Rows are points. To make a cloud, some directions were put in groups of two or more. Within a group, all points are equally far from the middle, so they leave a hole (a ring in 2 directions, a hollow ball in 3). The other directions are filled evenly. Then the cloud was stretched, turned, moved and blurred a little. Count the holes, and give their numbers of directions, smallest first.
In the rows, 128 means zero.

Cloud:
99, 117, 63
180, 90, 127
76, 146, 171
189, 131, 75
45, 132, 83
129, 87, 45
136, 175, 94
127, 76, 137
101, 180, 154
191, 150, 69
146, 149, 189
139, 137, 173
98, 85, 75
62, 162, 94
76, 112, 81
101, 193, 113
90, 136, 210
159, 199, 96
151, 131, 124
152, 75, 111
126, 107, 136
Holes: 0

Cloud:
90, 162, 97, 133
185, 117, 136, 158
146, 41, 175, 132
91, 130, 123, 220
118, 120, 204, 105
71, 94, 108, 96
153, 68, 101, 203
186, 148, 113, 125
157, 142, 168, 202
126, 57, 116, 184
188, 95, 98, 180
146, 84, 77, 127
142, 105, 197, 106
133, 99, 214, 112
105, 109, 68, 141
84, 95, 118, 196
127, 191, 102, 124
70, 127, 110, 107
173, 93, 95, 120
125, 155, 159, 144
57, 86, 142, 116
167, 168, 131, 182
170, 79, 117, 140
114, 190, 78, 159
96, 31, 153, 100
138, 49, 128, 180
81, 59, 134, 147
93, 132, 143, 227
171, 96, 134, 98
Holes: 1 (2)

Cloud:
70, 132, 164, 166, 174, 157
70, 119, 156, 166, 102, 159
59, 128, 146, 166, 204, 127
151, 143, 123, 77, 101, 156
121, 163, 101, 135, 120, 158
118, 144, 169, 127, 159, 113
129, 45, 70, 114, 139, 138
165, 146, 136, 192, 189, 100
121, 81, 147, 62, 120, 150
173, 114, 167, 179, 185, 72
135, 62, 150, 170, 68, 143
122, 116, 173, 151, 198, 89
84, 135, 87, 121, 145, 44
204, 123, 165, 95, 132, 127
197, 58, 126, 114, 189, 210
168, 132, 163, 83, 176, 192
153, 81, 183, 138, 137, 111
36, 56, 167, 164, 117, 147
112, 130, 173, 121, 73, 108
94, 113, 112, 166, 145, 49
100, 99, 106, 149, 104, 37
204, 149, 73, 119, 109, 94
114, 47, 164, 159, 157, 42
134, 173, 208, 139, 137, 146
135, 87, 146, 108, 56, 104
162, 154, 91, 190, 112, 63
160, 158, 116, 147, 152, 77
138, 89, 165, 129, 189, 177
137, 124, 104, 55, 109, 84
197, 102, 150, 111, 134, 95
173, 113, 88, 176, 152, 205
100, 113, 102, 56, 92, 108
155, 140, 94, 206, 145, 156
172, 65, 122, 86, 136, 202
144, 104, 125, 50, 139, 145
89, 69, 129, 152, 175, 150
109, 70, 75, 110, 150, 175
122, 114, 69, 148, 118, 63
63, 83, 82, 142, 184, 152
89, 128, 88, 90, 93, 206
44, 163, 127, 91, 174, 141
150, 40, 106, 74, 194, 59
110, 91, 164, 163, 136, 86
139, 82, 82, 134, 166, 75
173, 157, 108, 114, 194, 132
163, 130, 120, 190, 68, 63
117, 101, 147, 124, 228, 99
125, 43, 107, 66, 167, 125
Holes: 0

Cloud:
126, 141, 95, 120, 115, 171, 204, 157, 123
142, 163, 156, 135, 129, 162, 120, 144, 66
122, 72, 137, 154, 93, 171, 99, 129, 117
122, 126, 124, 159, 85, 185, 134, 94, 123
166, 166, 104, 124, 114, 157, 162, 151, 164
94, 117, 126, 142, 139, 93, 119, 115, 149
90, 149, 110, 101, 103, 160, 84, 147, 64
164, 122, 143, 106, 95, 170, 92, 167, 129
65, 100, 108, 69, 114, 147, 149, 164, 151
146, 146, 61, 79, 151, 154, 145, 127, 97
145, 116, 171, 145, 177, 152, 129, 116, 159
134, 142, 135, 98, 130, 131, 42, 108, 92
157, 160, 115, 133, 157, 147, 97, 100, 105
147, 107, 115, 179, 172, 161, 137, 139, 140
99, 137, 60, 121, 149, 104, 199, 162, 114
143, 140, 92, 105, 77, 143, 157, 160, 97
104, 79, 146, 95, 143, 128, 166, 175, 98
140, 129, 86, 92, 175, 127, 143, 179, 176
146, 129, 103, 97, 138, 192, 85, 162, 151
142, 154, 133, 93, 143, 114, 97, 90, 122
118, 124, 106, 97, 156, 140, 77, 198, 138
133, 164, 116, 114, 68, 89, 128, 120, 139
139, 194, 92, 108, 158, 97, 207, 168, 147
172, 85, 173, 144, 112, 117, 113, 153, 80
95, 146, 175, 90, 112, 154, 198, 132, 157
105, 139, 142, 177, 89, 117, 123, 146, 104
113, 168, 134, 124, 131, 108, 160, 86, 125
100, 145, 91, 140, 132, 58, 165, 139, 88
92, 105, 164, 137, 79, 141, 130, 193, 123
134, 89, 91, 144, 155, 157, 178, 177, 123
87, 172, 127, 85, 140, 89, 204, 142, 156
61, 109, 109, 87, 125, 156, 128, 167, 105
142, 91, 125, 179, 128, 157, 143, 134, 136
187, 144, 131, 130, 81, 105, 161, 157, 76
89, 92, 92, 124, 154, 133, 96, 134, 79
112, 95, 137, 130, 131, 149, 190, 186, 122
134, 100, 170, 160, 159, 139, 152, 119, 144
118, 166, 126, 96, 132, 68, 197, 132, 94
159, 167, 130, 131, 114, 136, 101, 144, 165
132, 179, 64, 146, 145, 142, 178, 133, 138
83, 94, 149, 92, 147, 119, 171, 134, 113
98, 143, 87, 64, 111, 117, 159, 112, 124
143, 175, 129, 96, 122, 78, 117, 162, 148
100, 84, 88, 105, 171, 125, 139, 129, 85
94, 153, 113, 175, 153, 94, 151, 171, 92
87, 138, 144, 145, 108, 102, 120, 104, 116
104, 141, 141, 82, 102, 118, 203, 157, 119
127, 176, 157, 123, 154, 110, 157, 114, 74
137, 93, 155, 122, 146, 131, 60, 119, 70
88, 145, 99, 63, 127, 126, 179, 134, 125
131, 188, 122, 129, 111, 125, 171, 181, 154
74, 102, 117, 93, 136, 157, 151, 198, 136
145, 83, 79, 152, 117, 153, 128, 144, 154
177, 146, 133, 147, 154, 69, 114, 136, 90
141, 131, 106, 146, 170, 116, 127, 184, 155
161, 137, 161, 93, 146, 165, 162, 120, 99
138, 119, 154, 51, 133, 148, 112, 128, 112
103, 82, 179, 114, 113, 155, 139, 135, 154
98, 80, 137, 84, 143, 155, 58, 146, 98
123, 101, 122, 69, 172, 172, 126, 177, 142
150, 106, 112, 91, 167, 144, 89, 121, 65
145, 110, 152, 95, 191, 108, 195, 122, 173
156, 121, 179, 82, 142, 87, 142, 151, 97
161, 124, 173, 128, 118, 150, 80, 112, 150
162, 104, 175, 131, 169, 141, 135, 115, 112
124, 145, 143, 170, 105, 125, 196, 170, 111
170, 118, 142, 126, 156, 87, 114, 97, 95
71, 144, 122, 91, 147, 161, 145, 123, 102
74, 147, 140, 148, 157, 92, 137, 149, 113
89, 126, 91, 136, 117, 108, 129, 100, 174
113, 54, 139, 96, 87, 144, 98, 151, 97
189, 113, 140, 170, 121, 97, 116, 163, 90
149, 72, 131, 98, 97, 113, 128, 151, 139
147, 172, 109, 122, 201, 158, 128, 149, 134
126, 150, 94, 125, 129, 114, 249, 142, 162
148, 97, 59, 93, 166, 115, 131, 135, 138
106, 110, 127, 97, 86, 85, 174, 130, 73
97, 165, 113, 82, 156, 116, 188, 101, 134
146, 94, 141, 62, 145, 141, 113, 102, 124
84, 169, 93, 84, 122, 118, 115, 121, 129
95, 168, 148, 121, 82, 158, 114, 206, 111
57, 154, 104, 111, 128, 156, 132, 195, 150
136, 189, 99, 124, 177, 119, 141, 153, 87
70, 121, 118, 101, 130, 185, 147, 162, 117
150, 110, 88, 54, 136, 158, 110, 119, 111
143, 130, 183, 147, 186, 106, 129, 148, 116
160, 158, 144, 102, 105, 112, 136, 102, 169
122, 104, 150, 62, 142, 87, 136, 178, 144
85, 147, 145, 140, 150, 99, 165, 113, 118
167, 105, 159, 155, 176, 156, 131, 130, 99
168, 126, 174, 103, 158, 112, 147, 116, 102
133, 129, 128, 55, 123, 79, 87, 142, 119
93, 156, 172, 117, 100, 169, 101, 143, 87
127, 126, 167, 130, 206, 169, 120, 150, 135
Holes: 2 (2, 4)

Cloud:
184, 138, 178, 94, 93, 163, 113, 169, 138
175, 152, 190, 144, 127, 146, 163, 124, 93
89, 23, 119, 80, 75, 173, 149, 179, 82
124, 157, 104, 74, 47, 99, 157, 176, 176
118, 96, 156, 195, 150, 110, 149, 157, 185
111, 71, 183, 108, 88, 70, 154, 174, 67
77, 162, 77, 97, 71, 82, 105, 172, 127
139, 112, 200, 118, 76, 105, 106, 173, 80
88, 112, 168, 104, 81, 150, 141, 80, 132
176, 171, 95, 163, 85, 110, 205, 175, 98
167, 187, 169, 99, 107, 151, 163, 117, 147
85, 93, 67, 133, 151, 92, 113, 130, 127
155, 153, 163, 197, 95, 130, 205, 176, 125
109, 133, 68, 169, 92, 137, 93, 100, 147
74, 94, 145, 128, 148, 162, 78, 190, 116
49, 194, 97, 117, 106, 152, 171, 117, 116
128, 88, 81, 151, 161, 176, 92, 140, 94
77, 44, 134, 154, 134, 210, 126, 142, 78
87, 101, 145, 126, 152, 145, 76, 217, 104
107, 116, 110, 161, 58, 146, 204, 106, 178
91, 121, 37, 155, 146, 142, 192, 109, 129
117, 136, 188, 150, 73, 158, 151, 179, 158
129, 145, 79, 43, 137, 141, 115, 192, 125
106, 86, 71, 85, 127, 135, 101, 143, 166
90, 67, 118, 132, 160, 82, 116, 182, 171
96, 145, 79, 142, 51, 160, 195, 130, 67
103, 14, 159, 123, 141, 213, 195, 129, 111
85, 137, 71, 86, 92, 103, 173, 209, 96
111, 93, 100, 160, 64, 154, 169, 160, 74
93, 102, 16, 140, 87, 159, 141, 142, 115
172, 82, 56, 130, 52, 181, 176, 171, 129
136, 85, 103, 139, 52, 122, 117, 158, 48
131, 50, 118, 80, 58, 131, 174, 194, 111
134, 70, 96, 91, 124, 171, 171, 98, 79
137, 97, 208, 84, 88, 149, 130, 171, 121
81, 135, 179, 123, 132, 179, 157, 131, 181
78, 46, 150, 148, 190, 215, 117, 126, 181
100, 54, 130, 180, 180, 204, 98, 118, 181
100, 54, 151, 60, 179, 134, 79, 189, 157
34, 73, 159, 131, 121, 118, 128, 141, 151
31, 61, 70, 131, 100, 190, 169, 147, 147
116, 115, 132, 146, 145, 78, 88, 197, 154
123, 69, 153, 77, 77, 87, 154, 144, 120
147, 58, 166, 199, 185, 132, 155, 166, 77
138, 112, 96, 117, 34, 127, 186, 129, 108
148, 77, 177, 40, 84, 121, 164, 211, 154
124, 65, 71, 169, 175, 206, 171, 130, 138
69, 131, 69, 80, 103, 194, 148, 112, 124
96, 37, 80, 186, 196, 187, 161, 143, 163
193, 127, 148, 67, 104, 118, 93, 157, 138
152, 165, 90, 66, 157, 117, 97, 180, 82
70, 108, 99, 179, 177, 78, 144, 150, 127
137, 157, 152, 96, 27, 96, 147, 176, 85
57, 140, 111, 127, 50, 190, 156, 128, 182
60, 142, 122, 85, 160, 124, 182, 155, 145
77, 87, 180, 91, 100, 95, 155, 182, 168
104, 147, 89, 127, 117, 79, 89, 210, 62
156, 155, 114, 144, 43, 134, 102, 170, 151
62, 108, 154, 199, 152, 123, 114, 128, 140
40, 95, 130, 126, 107, 199, 170, 104, 190
133, 13, 153, 160, 136, 122, 168, 124, 166
161, 114, 152, 153, 100, 111, 111, 190, 159
133, 155, 81, 172, 148, 108, 146, 169, 74
99, 99, 137, 166, 112, 233, 199, 162, 110
114, 159, 93, 51, 87, 141, 125, 118, 161
79, 125, 105, 93, 36, 129, 108, 158, 154
71, 73, 57, 166, 127, 150, 136, 163, 150
68, 187, 116, 174, 124, 122, 135, 143, 125
175, 164, 137, 55, 101, 135, 105, 177, 170
176, 102, 108, 152, 41, 169, 102, 159, 147
119, 125, 95, 111, 119, 73, 84, 204, 151
147, 29, 112, 155, 88, 127, 149, 143, 103
72, 81, 71, 108, 73, 149, 153, 113, 55
117, 121, 137, 157, 123, 174, 160, 235, 100
135, 78, 120, 126, 146, 133, 84, 187, 185
153, 39, 146, 100, 179, 148, 137, 171, 82
129, 144, 210, 148, 113, 84, 165, 141, 59
77, 124, 124, 121, 62, 128, 90, 179, 147
73, 145, 120, 66, 120, 161, 134, 189, 137
107, 115, 82, 55, 128, 164, 106, 155, 152
64, 126, 123, 150, 134, 171, 86, 102, 101
175, 60, 161, 167, 137, 202, 182, 135, 179
126, 146, 115, 125, 35, 103, 105, 158, 134
89, 149, 117, 157, 154, 223, 149, 129, 165
96, 89, 108, 148, 115, 74, 161, 134, 36
81, 108, 130, 84, 96, 192, 86, 111, 147
84, 115, 72, 170, 136, 105, 104, 142, 82
53, 109, 177, 121, 152, 166, 145, 166, 170
145, 73, 132, 150, 53, 141, 134, 190, 92
163, 94, 95, 157, 89, 103, 153, 109, 74
118, 172, 148, 134, 35, 123, 162, 113, 105
Holes: 2 (2, 3)

Cloud (106 x 9):
116, 178, 98, 87, 96, 120, 69, 131, 157
186, 148, 152, 106, 58, 117, 159, 123, 133
183, 168, 103, 111, 98, 143, 173, 187, 178
87, 133, 65, 19, 92, 129, 161, 138, 158
111, 110, 126, 173, 129, 45, 115, 86, 102
98, 99, 183, 146, 99, 109, 206, 125, 85
47, 133, 84, 67, 197, 96, 165, 139, 176
158, 145, 64, 136, 132, 211, 179, 108, 155
46, 133, 187, 74, 178, 144, 144, 154, 156
155, 148, 90, 94, 158, 182, 184, 85, 168
112, 115, 136, 128, 125, 138, 143, 210, 104
188, 141, 113, 135, 195, 160, 177, 114, 110
169, 108, 151, 171, 183, 132, 93, 81, 164
82, 104, 132, 118, 111, 39, 83, 101, 158
122, 134, 71, 148, 184, 148, 131, 68, 188
50, 152, 89, 93, 91, 108, 175, 194, 134
42, 116, 82, 85, 126, 125, 95, 150, 182
78, 169, 135, 130, 170, 180, 170, 89, 98
133, 193, 152, 115, 54, 128, 142, 119, 105
127, 153, 134, 107, 174, 113, 133, 54, 204
48, 176, 152, 136, 121, 94, 152, 164, 178
87, 162, 164, 55, 77, 119, 183, 88, 103
136, 135, 129, 46, 129, 117, 167, 135, 222
75, 141, 170, 111, 174, 119, 141, 68, 70
161, 98, 106, 61, 171, 115, 116, 171, 170
47, 98, 149, 145, 142, 187, 178, 144, 147
150, 161, 120, 171, 164, 47, 163, 96, 97
111, 172, 95, 125, 136, 157, 71, 102, 167
87, 159, 70, 43, 117, 139, 193, 134, 190
102, 170, 84, 153, 72, 125, 81, 122, 168
101, 146, 168, 53, 99, 64, 123, 88, 199
146, 107, 132, 145, 107, 139, 135, 203, 91
154, 188, 164, 118, 136, 192, 204, 83, 155
95, 151, 174, 122, 56, 138, 197, 85, 160
53, 111, 154, 53, 154, 174, 89, 102, 169
71, 184, 70, 124, 146, 143, 189, 78, 143
159, 135, 136, 126, 48, 152, 181, 97, 141
51, 149, 94, 105, 91, 70, 112, 162, 194
45, 195, 99, 124, 117, 105, 95, 152, 177
57, 152, 80, 145, 206, 120, 125, 125, 126
107, 136, 115, 185, 209, 102, 140, 95, 116
155, 166, 113, 115, 209, 56, 162, 140, 174
139, 150, 149, 123, 118, 160, 85, 62, 122
114, 198, 79, 126, 119, 40, 99, 162, 61
50, 139, 187, 79, 99, 131, 189, 160, 159
103, 137, 216, 118, 194, 119, 119, 149, 139
102, 106, 152, 139, 70, 115, 107, 57, 138
134, 165, 101, 49, 76, 153, 146, 181, 146
183, 162, 66, 171, 98, 67, 133, 93, 136
154, 77, 147, 116, 89, 69, 178, 143, 124
107, 158, 95, 103, 142, 130, 116, 40, 139
151, 177, 103, 190, 142, 162, 126, 121, 52
89, 132, 166, 125, 135, 29, 154, 74, 101
147, 141, 58, 31, 115, 123, 119, 179, 178
140, 146, 139, 89, 232, 96, 127, 97, 84
191, 112, 146, 119, 117, 143, 204, 151, 164
57, 140, 103, 132, 207, 81, 109, 119, 164
110, 133, 130, 121, 106, 195, 125, 64, 103
164, 74, 173, 144, 154, 179, 76, 101, 160
104, 161, 179, 76, 109, 142, 73, 113, 149
136, 179, 111, 45, 194, 166, 130, 79, 115
148, 210, 80, 84, 55, 119, 164, 169, 113
113, 239, 121, 93, 154, 129, 131, 118, 175
194, 173, 85, 180, 119, 100, 163, 77, 145
149, 158, 99, 106, 116, 107, 82, 72, 135
101, 83, 112, 83, 91, 185, 134, 109, 149
75, 135, 141, 31, 96, 142, 189, 93, 119
70, 136, 62, 166, 171, 170, 155, 102, 190
74, 150, 131, 139, 141, 120, 187, 196, 156
103, 185, 121, 91, 138, 183, 207, 146, 117
100, 211, 128, 98, 108, 94, 132, 78, 166
123, 150, 212, 127, 139, 98, 215, 139, 120
76, 108, 59, 159, 139, 141, 181, 162, 184
90, 144, 140, 145, 138, 81, 199, 78, 187
85, 221, 106, 172, 182, 178, 172, 130, 140
53, 89, 119, 58, 182, 138, 141, 101, 189
110, 145, 153, 104, 154, 171, 111, 101, 216
114, 150, 72, 144, 168, 201, 138, 91, 192
170, 175, 229, 154, 103, 131, 137, 128, 122
139, 155, 57, 103, 163, 61, 187, 142, 73
133, 139, 126, 93, 99, 30, 128, 89, 178
167, 103, 151, 105, 211, 109, 132, 47, 155
161, 170, 115, 111, 119, 137, 74, 169, 139
122, 199, 105, 56, 82, 132, 187, 180, 114
150, 113, 155, 173, 166, 115, 201, 90, 191
62, 130, 49, 132, 85, 79, 123, 114, 108
131, 128, 140, 184, 128, 55, 121, 143, 180
52, 146, 65, 117, 131, 66, 88, 196, 125
107, 133, 130, 79, 99, 181, 191, 78, 133
128, 94, 148, 113, 216, 80, 84, 111, 132
95, 98, 103, 143, 104, 70, 141, 70, 112
177, 131, 209, 151, 119, 68, 180, 113, 114
123, 141, 169, 83, 133, 194, 90, 152, 152
172, 130, 161, 141, 169, 94, 79, 128, 141
49, 149, 123, 57, 86, 115, 90, 158, 126
91, 106, 108, 35, 148, 111, 195, 104, 198
128, 160, 154, 111, 96, 192, 205, 149, 94
139, 157, 83, 100, 59, 102, 107, 153, 175
56, 174, 153, 73, 112, 98, 176, 183, 155
125, 134, 99, 161, 69, 55, 168, 105, 161
49, 91, 125, 123, 167, 176, 125, 97, 177
91, 192, 96, 109, 140, 155, 202, 82, 173
150, 165, 109, 86, 107, 169, 126, 202, 147
155, 177, 144, 105, 193, 142, 85, 109, 110
195, 159, 146, 77, 161, 61, 167, 83, 87
117, 222, 99, 123, 151, 160, 212, 173, 131
Holes: 2 (3, 4)
